Each point is reached from the start by the listed moves, each made 0, 1 or 2 times, or once backwards (-1), plus a little noise. Say if it took an odd or an even number of moves. Then give how often each move was made.
(in the rows, 128 means zero)

Moves:
(1): [153  72 129 114]
(2): [106 132 178 175]
Start: [120 122 140 106]
Points:
[174  62  86  48] => even (1, -1)
[ 70 181 193 169] => even (-1, 1)

Moves:
(1): [145 133 125 149 120 129 160 114 143 100 148 138 116 119]
(2): [ 86 153 122 140 113 181 141 135 111 100 103 145 151 125]
(3): [131 127 151 137 135 143 111 136 136 126 116 123 127 126]
(4): [136 119 117 138 127 130 123 126 129 137 141 122 127 144]
(5): [128 121 127 120 146 111 113 123 133 122 131 102 114 136]
(6): [132 122 131 115 120 131 111 121 120 124 127 128 137 131]
(7): [130  99 145 121 138 116 129 120 109 126 119 117  98 128]
(8): [137 119 113 126 131 133 115 155 120 119 130 131 132 124]
(9): [130 127 117 119 114 134 136 125 143 119 125 133 115 134]
(10): [146 139 105 146 111 137 152 115 138 136 143 117 114 102]
(11): [115 116 113 131 119 112 136 122 145 124 140 124 133 116]
Start: [127 110 127 118 134 110 111 112 121 116 126 132 106 117]
Points:
[149 113 115 175  97 173 181  80  64  66 155 178 105 132] => odd (2, 1, -1, 2, -1, 1, 1, 0, -1, 0, -1)
[186 105 155 141  90 101 152  61 207 110 151 132  67  59] => odd (1, -1, 2, -1, -1, 1, 0, -1, 1, 1, 1)
[114  86 185  90 160  86  36  73 156  89 104  69  93 111] => odd (0, 0, 2, -1, 2, 2, 0, -1, 0, 0, 1)
[108  90 249 127 178 133 120  68  65  20  73 128  55 127] => odd (2, 1, 1, -1, 1, 1, 2, -1, -1, -1, -1)
[ 42 140  64 154  60 196 158  91 124  54 120 149 154  62] => even (0, 2, 0, 0, 0, 1, 0, 0, 0, 1, 2)
[ 71 183 103 217 113 239 147 130 123  64 124 165 171 123] => odd (1, 2, 1, 2, 0, -1, -1, 0, -1, 0, 0)
[124  47 164  60 157  88  16  72 113 129  98  52  58 173] => even (-1, 0, 1, 1, 2, 2, 1, -1, 1, 0, 0)

Moves:
(1): [135 126 129 103 124 129 133 139 142 144 149 122 130 118 124 130 129 124
 127 122 130 117 134 136 130]
(2): [131 132 142 127 135 121 135 133 127 133 118 145 126 127 126 132 141 129
 135 136 125 131 131 129 120]
(3): [127 127 137 134 137 122 132 127 136 125 123 126 116 128 110 121 127 127
 118 133 127 112 137 129 130]
(4): [140 148 119 131 129 120 125 114 141 130 137 132 118 134 133 130 138 125
 114 129 125 129 128 124 129]
(5): [136 123 123 124 134 138 126 116 140 119 139 138 128 129 132 139 133 132
 134 131 127 130 132 131 126]
(6): [138 137 123 115 137 139 113 137 120 137 123 142 110 113 127 126 129 133
 123 127 117 124 115 129 135]
(7): [122 122 133 122 122 126 132 117 128 129 124 130 127 130 132 134 130 128
 132 130 123 129 119 130 131]
(8): [129 136 131 131 129 135 128 133 134 138 124 135 137 138 123 131 129 124
 135 125 125 121 123 135 131]
(9): [115 133 133 133 107 138 123 134 125 125 131 121 119 133 117 133 120 136
 129 120 136 136 122 126 120]
(10): [132 131 132 122 123 111 119 127 126 132 133 135 132 133 132 125 125 148
 121 133 127 126 129 126 118]
(11): [137 119 131 145 115 130 132 131 131 132 127 132 121 127 131 143 141 126
 115 124 130 131 123 135 109]
(12): [128 123 120 133 126 130 121 123 128 136 120 141 135 130 133 117 130 135
 134 125 135 128 133 125 138]
(13): [131 127 130 124 139 128 133 137 128 130 121 122 131 140 117 138 131 131
 119 145 126 129 122 120 139]
(14): [120 124 138 127 122 137 115 137 133 118 124 130 126 126 138 120 130 115
 114 128 126 124 138 119 127]
(15): [133 137 122 133 124 130 125 116 122 134 122 122 130 120 128 124 131 130
 125 142 129 119 117 140 121]
(16): [143 128 136 126 131 125 128 125 129 127 122 139 124 125 138 129 121 132
 137 126 140 128 122 117 122]
(17): [125 127 133 131 120 120 119 132 125 147 130 126 129 120 135 131 126 118
 129 139 119 145 130 131 120]
(18): [136 130 128 128 129 129 131 127 129 130 124 121 125 127 130 131 133 129
 123 115 121 126 127 120 122]
(19): [118 126 120 121 130 118 133 125 126 127 124 137 130 130 121 127 123 112
 129 120 134 121 130 121 112]
(20): [141 123 127 135 113 124 131 132 136 113 135 131 129 128 120 130 118 124
 134 130 109 115 127 127 123]
(21): [128 124 121 132 131 130 133 126 130 125 135 121 111 133 137 122 136 123
 132 133 129 133 124 122 139]
(22): [129 131 134 135 127 129 138 128 117 128 138 126 132 126 127 132 132 126
 125 132 126 128 129 123 126]
(23): [141 141 133 128 119 138 127 140 122 133 128 131 134 130 135 139 113 131
 133 127 136 117 144 119 129]
(24): [138 129 137 125 130 130 127 123 116 131 131 123 125 129 129 124 138 125
 132 122 141 145 137 131 130]
Start: [130 133 126 140 117 127 135 121 115 123 131 128 129 131 127 127 127 129
 134 125 119 130 123 127 114]
Points:
[184 136 101  88 159 155 132 130  77 153  67 207 123  78 160 150 106 125
 175  42 164  99  91 115  71] => odd (0, 0, -1, -1, 0, 2, 0, 0, -1, -1, 1, 0, -1, -1, 0, 2, -1, 1, 2, -1, -1, -1, 1, 0)
[171 124 175  96 101 150 132 165 160 147 141 169  88 141  63 119 124 189
 189 207  99  73 102 129 168] => odd (2, 2, 2, -1, 1, 1, 1, 1, 2, 1, -1, 2, 2, 0, 1, 1, 0, -1, -1, 2, 2, 0, 0, 0)
[143 148  86 104  43 130 108 110 143 139 165 103  22  86 175 117 151 135
  64  71 166 112  33 121  33] => odd (2, -1, -1, 1, -1, 1, 0, -1, 2, 1, 2, -1, -1, 1, 2, 2, -1, 1, 1, -1, 2, -1, -1, -1)
[173 140 158 166  82  65  84 153 180 168 118 165 106 106 142 104 159 133
  38 166  69 123 143  97  79] => even (1, 1, 1, 2, -1, 0, -1, -1, 0, 1, 1, 2, 1, 2, 0, 1, 2, 1, -1, 1, -1, 0, -1, -1)
[122 111 218  77 124 150  89 221 102 235  72 205  91  82  93 105 134  60
 124  98 184 143 165 110  96] => even (2, 1, 2, -1, -1, 2, 0, 1, 1, -1, 1, 2, 1, 2, -1, 2, 2, -1, 2, -1, -1, 0, 0, 2)
[249 171 130 153  74 188 137 167 174  89 186 192  81 103 120 203 105 110
  72  90  75  18 143  86  94] => odd (1, -1, 1, 2, 1, 2, 0, 0, 0, -1, 2, 0, 0, 1, -1, 1, -1, 0, 0, 2, -1, 2, 2, -1)
